Each row is a point. Examples show where two turns around zero, p and q, send a point. Where does a point land after both, in the order given? Backwards means that the second turn is done in reverse. Each puzzle has new turns, and all numbers are rounded.
In the rows, zero is written as 128.

Turn p:
[163 101] => [171 139]
[112 106] => [136 102]
[109 177] => [ 78 143]
Turn q:
[ 91 102] => [ 93 157]
[181 145] => [158  81]
[112 137] => [133 146]
Where do these land?
p, then q: [126 169] => [142 167]
q, then p: [133 119] => [129 118]
p, then q backwards: [ 69 109] => [179  93]
p, then q: [174  97] => [159  82]
p, then q: [138 146] => [144 141]

Turn p:
[110 164  93] => [145 149  82]
[119  76 155] => [ 82 107 160]
[112 170 127] => [144 167 112]
[170 102 138] => [140  90 159]
Turn q:
[126 156 197] => [148 198 110]
[146 136 110] => [137 107 114]
[152  95  98] => [144  86 152]
[ 88 125 107] => [ 84 122 136]
Where do these land?
p, then q backwards: [105 156 113] => [128 160 150]
q, then p: [ 79 123  87] => [ 68 149 117]
p, then q: [149  75 123] => [123 139 184]
p, then q: [160 150 136] => [167 130 122]
q, then p: [147 135 181] => [184 138 130]

Turn p:
[107  97  83 122] => [122  93 105 168]
[144 123 170 179] => [153 148 188 125]
[175 165 117  97] => [142 171  82 106]
[139  83 153 129] => [166  98 147 119]
[103 137  92  94] => [ 96 112  86 136]
[ 99 164 153 147] => [ 89 147 160 113]
Turn q:
[149  74 129 110] => [185 138 141 138]
[144 176 113 144] => [ 85 143 134  97]
[ 93 169 101  78] => [106  61 141  96]
[ 95 101 185 118] => [137 107 125 196]
[130 123  97 161] => [131 149  96 103]
[157 125 143 157] => [123 170 130 138]
Where do these land?
q, then p: [141  80 103 115] => [170 156 103 117]
q, then p: [ 76 117 165 119] => [147 114 160 180]
p, then q: [148  87 116 154] => [133 181 131 135]
q, then p: [148 195 159 125] => [ 77  99 170 102]
q, then p: [127 161  97 127] => [112  96 106 111]

Turn p:
[129 174 157  99 106 144] => [164 115 171 107 103 139]
[ 87 147  94  80  88 153] => [124 133 167 148 102 200]
[143 172 123 111 162 113] => [141 108 138  84 161 141]
[152 139  96 149 140 127] => [118 157 125 110 160 127]
[185  97  98 131 127  92] => [119 165  65  95 132 129]
[ 88 115 158 177 129  84] => [ 73  93 128 135 114  77]
[119  70 135 125 135 173] => [150 137 104 195 127 123]
[121 111 163 151 138 138] => [135 115 127 150 126  88]
Turn q:
[ 98 123 117 129  70 110] => [ 79 157 121  97 111 115]
[ 79 152 165  97 100 141] => [ 84 130 159  90 162 155]
[142 170  99 170 157 124] => [158 139 162 165  85 136]
[171  99 166 106 124 152] => [159  88 106  94 157 112]
[117 164 127 113 140  99] => [133 166 154 138 144 139]
[126 132 130 165 161 108] => [134 125 149 172 120 108]
[107 111  92 143 111 118] => [ 98 145 106 139  99 125]
[184  73 128 101 160 171] => [179  74  66 128 147 134]
Where do these land?
p, then q: [127  65  81 133 129 117] => [106 139 139 159  73 167]
q, then p: [112  95 154 134 129 143] => [105 112 102 156 135 132]
q, then p: [104 163 112 124 141 154] => [157 139 156 159 121 113]
p, then q: [225 145 136 110 135 146] => [215 168 119 105 136 152]
p, then q: [ 95 158 145 120 146  50] => [ 76 122  66 128 174 136]
p, then q: [ 95 141 142 120  98 140] => [108 104 140  99 129 103]
p, then q: [139 128 126 156 117 147] => [135 146 159 131 131 120]
